Each row is a point. The last column is the point's height on a tilted bowl or saddle (a function of degree 2), plus a little noise. Count its main directions that bend up, bend down and stay straight.

Points:
[[-25,27,-33],
[8,-3,8],
[-26,-49,-24],
[20,20,-9],
[8,30,-21],
[-31,-19,-10],
[-45,20,-49],
[-29,36,-51],
[50,-4,-19],
[33,10,-6],
[-1,33,-26]]
Directions: 0 up, 2 down, 0 straight

Points:
[[24,30,10,-8],
[-2,11,-5,8],
[10,-25,-18,11],
[28,23,-20,12],
[1,14,6,4],
[-34,-35,-38,18],
[20,13,-15,11],
[26,-50,0,12],
[8,27,-67,53],
[-39,18,40,8],
[11,-2,-64,34],
[-36,-27,-5,30],
[41,8,-17,19],
[-16,59,29,-66],
[-10,-8,31,26],
[44,12,24,16],
[-7,-11,27,27],
[-41,-32,7,38]]
Directions: 2 up, 1 down, 0 straight

Points, 25 rows:
[[-23,45,40,-36,-33],
[3,36,24,-7,-30],
[-32,-11,-17,-11,8],
[13,-20,-9,-39,-13],
[35,-11,20,-19,-32],
[26,2,21,-79,-28],
[-38,-51,-69,-19,74],
[4,-1,-4,-19,-21],
[15,-6,6,-9,-25],
[-51,20,20,33,-13],
[-27,-8,33,22,-18],
[7,-5,-17,0,-18],
[19,9,-23,-30,-25],
[86,-33,4,58,68],
[20,1,-19,-10,-22],
[-6,2,16,-27,-21],
[41,38,-34,14,11],
[-6,-18,12,-8,-16],
[-29,42,-20,40,-5],
[-7,12,-30,27,-8],
[3,-16,17,0,-22],
[-1,23,-16,-1,-20],
[-39,-5,23,18,-11],
[-34,0,5,32,-11],
[67,13,35,11,12]]
Directions: 1 up, 0 down, 3 straight

Points, 40 rows:
[[-18,25,27,9,-32,22,15],
[-12,-39,28,15,0,-5,7],
[-34,-13,1,37,35,-9,6],
[18,5,-12,-38,38,26,-18],
[-2,34,-13,4,17,-8,4],
[7,-2,-31,-22,6,-17,-15],
[29,63,-14,60,-91,29,103],
[40,8,-4,41,-7,2,27],
[6,-4,0,11,31,-5,-6],
[-21,19,-18,46,-14,-1,-9],
[-26,20,5,-40,2,56,7],
[-38,0,7,26,42,-19,13],
[-21,-2,-21,-1,21,-37,-4],
[5,18,-48,-60,31,21,-19],
[25,-7,14,-11,7,24,3],
[-12,7,3,21,3,25,-11],
[-20,0,-24,-45,-18,-21,-1],
[-20,13,46,2,2,0,24],
[15,-20,-17,-12,17,-21,-12],
[7,55,-5,38,-15,-33,47],
[-24,-24,-38,-27,-18,11,-24],
[-27,-10,17,19,-34,14,-6],
[59,31,-32,35,-1,8,50],
[8,-47,-17,-39,-12,35,-16],
[-32,-29,-34,8,22,-31,-5],
[34,-33,-15,9,67,-30,12],
[38,-77,28,-2,-41,3,62],
[-35,-23,13,-36,-48,-20,20],
[-35,2,6,-1,6,-20,-4],
[25,19,-25,-22,8,10,-3],
[40,24,8,27,-50,0,62],
[-5,-48,44,-19,36,1,22],
[25,-63,-22,2,-39,39,13],
[11,13,11,18,37,69,17],
[7,7,-57,-11,64,-13,-13],
[4,-51,10,30,-47,-17,22],
[-20,30,-9,-15,12,40,-6],
[0,15,44,31,-8,8,30],
[37,3,-24,-31,-8,-11,11],
[9,3,4,34,15,-40,23]]
Directions: 5 up, 0 down, 1 straight
